Each row of a before or after table is a point. The points were changed in one or more steps. Then noise was added and the rows were shuffled. The steps act on how far a point lies along the listed directions, d1 being the first. What was done? A step turns or swaps two directions, mirrors them in a line or flattens them onto one, adds a multiple of one to another, or multiplies one. Angles are multiples of 10 degrees, from the lower direction toward the higher: turns from -170 to 170, lines from 10 to 170 but not 90. Use the fewest steps. Two steps may share a direction if one is a turn and the other turns, adds or multiplies; they go together, in the order done. Otherwise the lowest direction goes first.

Directions:
(1): [ 5.9 -3.2  2.3]
(2): [ 3.3  1.9 -5.9]
(3): [2.1 6.0 3.1]
Before (12 x 3):
[[ 3.6 -4.0 -4.1]
 [ 0.3  2.9  2.0]
 [-2.2 -1.1 -5.2]
 [-2.9  1.9 -0.7]
 [-3.4 -1.4 -2.6]
 [ 0.5 -1.8  1.4]
 [-3.8  1.4  3.1]
 [ 3.7 -1.8  2.8]
 [-1.5 -1.9  2.2]
 [ 0.3  2.3 -0.7]
 [ 2.4 -1.9  2.5]
 [ 2.4 -1.6 -1.7]]
After (12 x 3):
[[-10.4   0.5  -0.9]
 [ -8.5   5.1  -3.5]
 [  4.0  -5.1   2.5]
 [ 12.7  -5.4   4.4]
 [  4.3  -1.3   2.7]
 [  5.6  -9.3   5.1]
 [ -9.2   3.1  -0.1]
 [  0.8   2.3  -3.0]
 [ -2.1   0.7  -3.1]
 [ -5.2   7.7  -2.1]
 [  1.2   1.8   2.5]
 [  9.6  -3.8   4.1]]
Steps: multiply d1 by 3; turn d2 and d3 by -90 degrees

Directions:
(1): [-1.0 -6.9 -5.0 -1.0  1.9 -4.7]
(2): [-0.7 -1.5 -0.7  7.5 -6.3 -0.9]
Before (8 x 6):
[[  0.7   6.1   3.9   3.1  -2.9   3.5]
 [  0.8   1.6   0.1  -1.7   2.1   1.7]
 [  2.0   5.6   4.0   0.1   1.3   1.0]
 [ -0.8  -0.3   0.0   2.4   0.5  -0.4]
 [ -2.0  -8.6  -5.7   2.1   0.9  -5.9]
 [  2.1   6.1   3.9  -4.6   5.7   5.1]
 [ -0.6 -11.3  -9.0   0.3   0.7  -6.7]
 [ -0.1   8.3   2.9   3.9  -3.9   2.4]]
After (8 x 6):
[[  0.9   0.1  -0.9  -2.0   2.3   0.7]
 [ -1.6  -6.8  -4.3   2.3   0.6  -4.7]
 [  1.6   1.8   0.7  -5.1   6.8   1.9]
 [  0.9   7.0   4.8   3.6  -3.3   4.5]
 [  2.0   4.7   3.1  -0.3   1.4   0.3]
 [ -0.7   0.5   0.8   2.5   0.3   0.2]
 [  0.2  10.0   4.3   4.1  -4.2   3.4]
 [ -0.3 -10.0  -8.0   0.6   0.3  -5.8]]
Steps: add -0.7 times d2 to d1

Directions:
(1): [-3.0 -1.2 -2.4 10.3 -1.0 -1.6  0.0 -2.3 -4.3]
(2): [ 1.5  5.0 -3.3 -0.2 -5.6  3.6 -3.3  6.2 -4.3]
(3): [ 5.9 -5.8  4.9  2.3 -3.2 -3.7 -3.9  3.5  0.6]
(4): [ 2.2 -1.2 -1.0 -3.8  3.6 -4.8  2.5  0.8 -9.3]
(5): [ 6.2  4.7  2.3  0.3 -0.7  1.2 -2.9 -8.4 -2.0]
(6): [ 3.5  1.0 -7.2 -0.6 -4.4 -6.2  3.1 -1.4  4.0]
Before (8 x 9):
[[-1.9 -1.5  1.3 -1.9  2.9  3.9 -0.3  2.1 -8.1]
 [ 0.6  1.2 -2.4 -3.9 -2.3  1.9  1.8  1.8  7.5]
 [-4.0 -2.8 -2.6 -4.2  4.1 -4.1  8.6  2.8 -0.3]
 [-6.2 -2.0  0.6  1.1  1.3  1.0  0.4 -1.6  2.7]
 [-5.1  3.1 -3.6 -1.7 -0.6  7.1  0.7  8.8 -4.0]
 [-0.4 -4.4  3.7  6.1 -4.7 -2.4 -0.2  7.0  3.0]
 [ 1.8  3.5 -5.8 -5.3 -2.8 -3.1  0.5  4.9 -3.1]
 [-3.6  8.4 -0.6  5.7  4.4  8.2 -0.9 -5.8 -1.5]]
After (8 x 9):
[[-1.2 -4.7  1.3 11.1 -6.0 -4.6  0.4  5.9  1.0]
 [-3.5 -1.2  2.6  0.4  2.3  6.2 -1.5  1.9 -5.9]
 [ 0.7  2.7 -4.3 -4.0 -1.5 -2.3  0.0  5.4 -6.5]
 [-7.2  2.5 -5.5  4.6 -2.0  7.0  0.3  7.6 -4.4]
 [ 1.4  0.5 -4.3 -3.0 -2.5 -0.3  3.1  1.2  5.0]
 [-6.7 -2.2 -1.4  3.7  0.2  0.0  0.9 -2.3  2.8]
 [-1.5  9.5 -0.6  1.2  3.1  8.5 -0.4 -5.1  3.6]
 [-7.0 -4.0 -2.2  2.9  4.8 -3.9  7.7  1.8 -5.1]]
Steps: add -1 times d5 to d1; turn d4 and d6 by -30 degrees

Directions:
(1): [-8.6 -1.1 -3.6  2.6  2.1 -9.0 -1.2 -0.7 -3.5  0.8 -1.2 -1.8]
(2): [-3.9  4.6 -5.2 -1.3 -6.6  1.4  3.6  0.2  3.0  6.5 -1.1  4.8]
(3): [ 2.5  8.0  2.8 -4.5 -3.5 -3.8  0.8 -4.7 -2.4 -0.5 -2.7 -6.4]
(4): [-1.0 -1.0  2.8  2.6 -0.4  1.5 10.5  5.8 -4.3  1.0 -1.0 -4.0]
Before (13 x 12):
[[ 0.0 -0.7  1.1  4.2 -2.3 -0.7  3.9  6.3 -0.7  0.1 -0.8  0.2]
 [ 9.4 -0.1  7.5 -5.4  1.5  2.1 -5.7 -4.8 -2.7 -8.1 -2.8 -2.1]
 [ 8.6 -6.6  7.1  3.8  9.8 -1.0 -8.4 -0.1 -3.4 -7.9  0.9 -5.0]
 [ 0.0  0.5 -3.6  1.3  0.1 -2.6  2.6  1.4 -0.2  3.0 -1.4 -0.9]
 [ 7.9  1.4 -0.8 -2.4  2.4 -2.7 -5.3 -3.5  1.6 -5.7 -1.2 -4.9]
 [ 2.5 -1.8  0.0 -1.0  2.9 -0.6 -4.9 -2.2 -1.0 -2.2  1.5  1.4]
 [-2.8  2.6 -2.4 -0.7 -0.6 -1.7  5.3  2.0 -1.6  4.9 -2.8 -3.3]
 [-9.1 -2.9 -2.3  3.0  0.9 -2.9  4.6  5.5 -3.3  2.3 -1.6  2.1]
 [-2.2 -4.2 -1.1  3.2  0.0  4.9  3.5  4.7  0.8  0.6 -0.5  4.2]
 [13.4  5.1 13.8 -1.6 -0.5 12.2  2.2  1.4 -0.3 -2.0  2.4 -5.7]
 [-2.1 -1.6 -2.3 -0.3  3.0  2.3  0.9  0.7  1.5  2.1  0.2  3.3]
 [-2.6  1.3  0.0  3.7 -1.3  2.6  7.5  5.1 -0.4  2.9 -2.8  0.4]
 [ 8.2  2.6  5.9 -3.1 -1.8  8.1  7.2  1.1 -0.5 -1.2  1.1 -2.6]]
After (13 x 12):
[[  3.0   2.2  -2.0  -0.3  -1.1  -0.9   3.1   0.8   0.5   2.8  -1.4  -1.5]
 [ -3.8 -12.5   2.5  10.6   9.4   7.2  -2.5   8.8   0.3  -0.1   5.9   5.1]
 [ -2.3   6.7   3.0  -3.0  -4.2  -2.6   7.3   1.0  -4.9   1.7  -4.1  -5.0]
 [ -6.9   0.4  -1.4   2.3  -1.1  -4.1   5.0   2.1  -4.1   0.8  -3.5  -2.3]
 [  7.7  -4.0  -2.5   0.0   4.5   1.7  -7.2  -0.8   4.7  -5.7   1.1   0.7]
 [  4.1 -10.0   2.5   0.4   6.6   3.8  -8.7  -0.1   0.1  -7.4   0.5   5.9]
 [ -3.8   1.8  -1.9  -1.2   1.9  -2.4   2.0  -1.1  -1.3   2.4  -1.6  -0.9]
 [ -3.3   2.7   0.1   3.6  -1.9   0.8   8.1   4.3  -1.8   3.0  -3.5  -1.5]
 [ -3.1  -8.5  -1.6   4.8   4.5   4.3   4.1   6.1  -0.6   0.1   3.2   4.2]
 [ -0.7   1.2   1.5   3.7  -2.6  -2.8   4.3   5.5  -1.9   0.1  -1.7  -1.8]
 [  1.8   3.0  -0.7  -2.1  -1.7   3.3   5.3   1.9   0.7   4.5  -2.2  -2.0]
 [  2.0  -1.4  -0.1  -0.8   2.9  -1.9  -4.8  -2.4  -1.7  -2.1   1.0   0.5]
 [  5.9  -6.8   6.1   4.6  10.6  -4.0  -8.4   0.0  -4.7  -7.5   0.3  -5.8]]
Steps: add -0.3 times d3 to d4; turn d1 and d3 by 110 degrees

Directions:
(1): [-9.6  2.5 -9.9  3.3  0.8 -0.5 -0.9  4.0  1.0 -1.5  1.0 -0.9 -1.5  0.8
  2.5 -2.1 -1.3  7.4]
(2): [ 0.6 -1.4 -0.7  1.2  1.4 -9.0 -7.3  2.3 -8.8 -3.5  4.3 -2.0 -0.8 -3.3
  0.1 -3.7  0.5 -4.2]
(3): [ 0.6 -2.9 -1.6  1.7 -2.0  1.3  2.3  4.2 -6.6  2.0  0.2 -0.4 12.9  3.4
 -3.7  2.1 -3.1  2.0]
(4): [ 6.3  4.8 -7.9 -2.3 -0.1 -3.2 -0.7  2.9  4.0 -2.9 -8.0  2.4  3.4 -2.9
  2.0  0.6 -3.4 -4.8]
(5): [-1.2 -0.5  0.5  2.1  7.9 -1.7  1.5  1.4  1.1 -0.3  1.8 -4.5  0.1 -5.7
  0.6 12.8 -1.2 -0.2]
Before (11 x 18):
[[  8.5  -1.4   2.3  -0.6   3.2  -1.0   1.7   5.6  -0.7  -2.8  -0.4  -3.9
    8.7  -3.8  -4.6  11.2  -0.8  -6.6]
 [ -2.0  -3.4  -3.7   1.0  -4.9  -3.6  -0.5   3.4  -4.7  -1.6  -2.1   0.4
    4.8   2.4  -0.5  -5.4  -2.0   2.9]
 [  8.5  -2.1  -0.9  -3.2   0.6  -1.2  -2.6   0.1   1.8  -0.4  -4.0  -2.8
    4.5  -2.5   1.7   3.2  -1.7  -3.8]
 [  3.1  -1.0   3.7  -2.1   0.9   4.2   3.4  -0.8   6.3   1.2  -3.9   1.2
   -3.7  -0.2  -0.7   5.1   0.9  -0.9]
 [ -8.9  -1.4   1.1   3.1   4.6  -6.2  -6.1  -1.3  -0.4  -3.3  10.0  -0.8
  -12.5  -1.8   2.9  -1.2   5.5   3.6]
 [ -6.7  -4.2   3.8   1.8   2.3  -1.2  -1.8   2.4  -9.1   0.3   6.5  -4.3
    5.3   1.8  -3.4  -1.7   1.1   1.4]
 [ -1.3   0.5  10.3  -4.4  -3.9   4.3   2.0  -6.5   2.9   1.1   2.1   1.0
  -10.6   2.7   1.2  -7.5   6.1  -2.6]
 [ -6.6   2.6  -2.8   0.9  -0.4   4.0   0.8   0.3   0.9   2.3   1.6  -1.0
   -0.1   2.2   4.4  -0.7   1.0   7.7]
 [ -1.1   0.0   4.5   0.0  -0.8   4.3   6.8  -5.0   5.0   7.4   3.2  -0.9
    0.6  -1.0  -1.0   4.1   2.8   4.0]
 [  5.6  -0.5   7.4   0.9   3.3  -1.5   0.3  -2.8   4.3   0.2   1.5  -1.2
   -1.6  -4.7  -1.5   6.2   2.5  -6.2]
 [ -8.4   1.8   3.0  -1.1   0.2   3.1  -1.5  -7.7   3.2  -1.0   2.1  -0.4
  -11.9   4.7   0.6  -9.1   4.0   4.0]]
After (11 x 18):
[[-6.2  1.2 -3.4  2.0  0.1 -0.4 -2.9  2.4 -5.0  0.8  3.9 -1.9  1.7  1.2
   3.7 -2.3  0.8  5.6]
 [ 8.1  1.4  3.5 -1.8  5.3 -3.5 -1.7  2.0  4.3 -5.2  0.1 -3.2 -4.2 -7.8
  -1.0  8.7  2.4 -9.0]
 [-0.3 -2.5  2.9  2.0  0.0 -4.8 -0.4 -0.4 -7.4  4.5  7.9 -3.2  5.7 -3.0
  -2.2  1.2  2.0  0.5]
 [ 8.0 -1.3 -0.5 -3.5  0.8 -1.3 -3.0 -1.1  3.8 -0.9 -4.1 -2.8  1.4 -3.1
   2.6  3.1 -1.1 -4.4]
 [-7.4 -2.0  1.2  1.2 -3.3  7.2  3.7 -1.8 -4.8  2.7  1.7 -0.6  7.6 10.3
  -5.0 -5.4 -0.7  8.0]
 [-0.5 -3.9  8.2 -2.1 -6.7  6.7  5.9 -0.5 -6.0  4.3  2.0  0.6  8.2  7.8
  -4.1 -4.1  1.5  0.7]
 [-9.2 -2.2  0.7  3.0  0.5  8.5  7.0 -0.6  6.3  3.9  3.7  1.8  1.1  6.2
  -0.6  6.3  1.6 11.8]
 [-7.6 -0.2  6.0 -0.8  4.3  1.7 -1.3 -3.7  3.1 -0.6  4.1 -2.9 -9.8 -0.5
   1.3 -2.4  4.7  1.3]
 [ 4.0 -4.3  1.8  0.0  0.3 -1.8 -0.2  4.3 -5.3  0.2 -0.3 -0.8  5.6  0.2
  -3.7  3.7 -1.0 -2.2]
 [-2.7 -0.5 -2.3 -0.9 -3.1 -3.3 -1.5 -1.1  3.1 -3.1 -3.0  1.1 -7.4 -0.5
   2.9 -6.6  0.8  1.7]
 [ 5.7 -1.9  6.4  2.0  1.8  0.8  2.9 -1.0  2.5  1.8  0.7 -1.3  5.3 -2.3
  -3.3  7.7  0.9 -4.4]]
Steps: turn d2 and d3 by -140 degrees
